Each row of a before or after table is a point. The points were changed in one or more steps. Then noise was added and the rows were shuffled. The steps act on columns, c1 being the first. Write out the steps. A step turns or swaps two columns, mirrors them in a line or flattens them onto one, adds a multiple of one to another, or multiplies or shifts one. Angles are multiples of 10 degrees, from the lower column toward the higher: turns from -170 to 170, lines from 10 to 170 but not 90. Use the fewest steps. Two steps may share a column if one is a turn and the other turns, adds or multiplies; they go together, in the order done. Otherwise the lowest column goes first.
In the rows, zero is written as 128.

Before (10 x 3)
[[ 80 110 108]
 [129 118 163]
 [124 111 124]
 [141 136 160]
 [128  64 157]
 [136 146 116]
 [140 137  88]
 [105 151  91]
 [107  67  94]
 [156 129 127]]
After (10 x 3)
[[ 77 211 138]
 [144 105 190]
 [145 108 117]
 [149  76 157]
 [ 69 106 188]
 [120 124 193]
 [149 120 146]
 [132 179 122]
 [112 130 155]
 [ 56 147 123]]
Steps: multiply c1 by 2; turn c1 and c2 by -70 degrees; shift c3 by 30

Before (9 x 4)
[[112 145 127 194]
 [ 94 120 150 112]
 [157 141 156 143]
 [ 93 151 148 138]
 [ 96 117 154 117]
 [144 129  46 111]
 [124 119  77 148]
 [161 174 167 119]
 [140 193 162 111]]
After (9 x 4)
[[137 134 120 196]
 [140  64 163 136]
 [169 130 122 112]
 [ 99 142  86 144]
 [126  85 173 133]
 [ 65 121  76 112]
 [168 112 121 143]
 [167 132 126 115]
 [125 122 171 147]]
Steps: mirror c1 and c3 in the line at 70 degrees; mirror c2 and c4 in the line at 80 degrees

Before (10 x 6)
[[107 117  81 155 166 119]
 [196  98 149 121 122  85]
 [111  97  88 131 121  78]
 [142 135  87  96 115  64]
 [122  94 120 133 122 154]
 [152 160 132 130 112  88]
 [116 101 155 138 111 145]
 [114 169 163 134 151 130]
 [128 128  72 161 108 150]
 [169 173  92 133 157 113]]
After (10 x 6)
[[105 128  72 195  49 128]
 [138 118  94 180 105 105]
 [101  93 154 137  60 123]
 [190 135  79  64  54 140]
 [175  97 119 134  62 114]
 [168 158 100 131  52 152]
 [127 170 120 141  91 117]
 [172 101 178 117  62 196]
 [142 173  46 137  99 169]
 [112 101 182 146  50 116]]
Steps: turn c1 and c6 by 90 degrees; add -1 times c2 to c3; multiply c4 by 2; shift c5 by -60

Before (14 x 6)
[[120 161 113 128 127 128]
 [129 153 169 149  87 152]
 [119 150  98  68 142 130]
 [102 134 111 116 110 113]
 [146 120 143 129  96 106]
 [104 134  88 127 139 165]
 [120 115 127 140 112  99]
 [131 176 163 116 108 154]
 [130 148  95 112 151 125]
 [154  88 136 109 111  97]
 [104 127 116 104 166 128]
 [106 132 111 150 146 135]
 [123 170 183 126  94 146]
 [131 133 195 101  94 151]]
After (14 x 6)
[[107 122 112 173 152 135]
 [131 167 196  74 117 151]
 [131 132  94  95 149 125]
 [131 194 164 105 133 155]
 [129 172 168 170 110 152]
 [104 113  89 125 177 165]
 [154  92 137  90  80  96]
 [120 115 127 153  82  99]
 [104 120 116  80 166 128]
 [120 135  96   8 144 130]
 [121 152 114 128 127 128]
 [146 127 142 130  72 107]
 [123 199 182 124 112 146]
 [101 126 110 104  95 113]]
Steps: add 0.5 times c3 to c2; multiply c4 by 2; add 1 times c6 to c5

Before (10 x 8)
[[128 131 155 141 134 175 153 120]
 [121 101 123 120 128 120 131 111]
 [ 82 121 137  99 123 131 135  62]
 [104 135 122 143 138 114  93 151]
 [136 140 142  82  88 117  95 161]
 [ 99 194 121 151  66 117  96 130]
 [112 132 115 150 135 123 147 142]
 [125 159 113 122 141 157 120  92]
 [137 127  87 136 134 176  87 147]
 [145 136 124 161 128 146 116 111]]
After (10 x 8)
[[107  95 114 127 124  93 171 130]
 [131 107 112 159 154 200 123  98]
 [146  63 130 119 148 173 130 120]
 [130 196 144 162 138 100 162 179]
 [123 169 121 108 140 108 119 119]
 [117  86 111 120 105 115 120 129]
 [104  22 113 174 170 100 141 183]
 [118 103 154 124 119 245 105 119]
 [150 115  93 123 131 248 173 133]
 [ 81 185 121 137 176 135  92 100]]
Steps: turn c1 and c3 by 20 degrees; turn c2 and c4 by 120 degrees; multiply c2 by 2; turn c5 and c8 by -60 degrees; turn c5 and c7 by 150 degrees; multiply c6 by 2.5

Before (12 x 9)
[[146 103 113 166 162  99 158 103 118]
 [ 93  98 102  97 100 120  54 167 151]
 [135  76 166 164  99 130 168 116 108]
 [ 97 105 110 102 124 112  30 114 165]
 [136 127 122  96 104 107 111 134 126]
 [137  95 105 144  90  72 132 126 103]
 [127 148 122 118  94 111 158 107 177]
 [ 99 149 144 140 117 105 156 124 122]
 [120 104 101 109 109 126 141 116 113]
 [133  98 124  98 143  54 127 125 141]
 [117 109 101 192 154 125 147 221 115]
 [ 94 125 101 109 126  80 160 110 158]]
After (12 x 9)
[[141 107 100 171 150 171 119 222  76]
 [124 127 121 117 107  74 152 133 159]
 [121  96 124 105 138  86 159 127 143]
 [157 145 145 130 116 115 176 120 115]
 [148 103 110  78 124  51  68 113 132]
 [113 104 110 160 160 162 139 105 103]
 [128  76 164 162 101 121 181 119 108]
 [117 142 124  83  98  94 195 103 114]
 [141 101 104 130 107 115 159 116 151]
 [162  98 102  80  95  42 103 170 140]
 [149 126 104  85 128 115 185 112 122]
 [132  95 109 160  90  44 200 127 127]]
Steps: turn c1 and c9 by 160 degrees; turn c4 and c9 by -60 degrees; add 1.5 times c5 to c6; turn c6 and c7 by -40 degrees
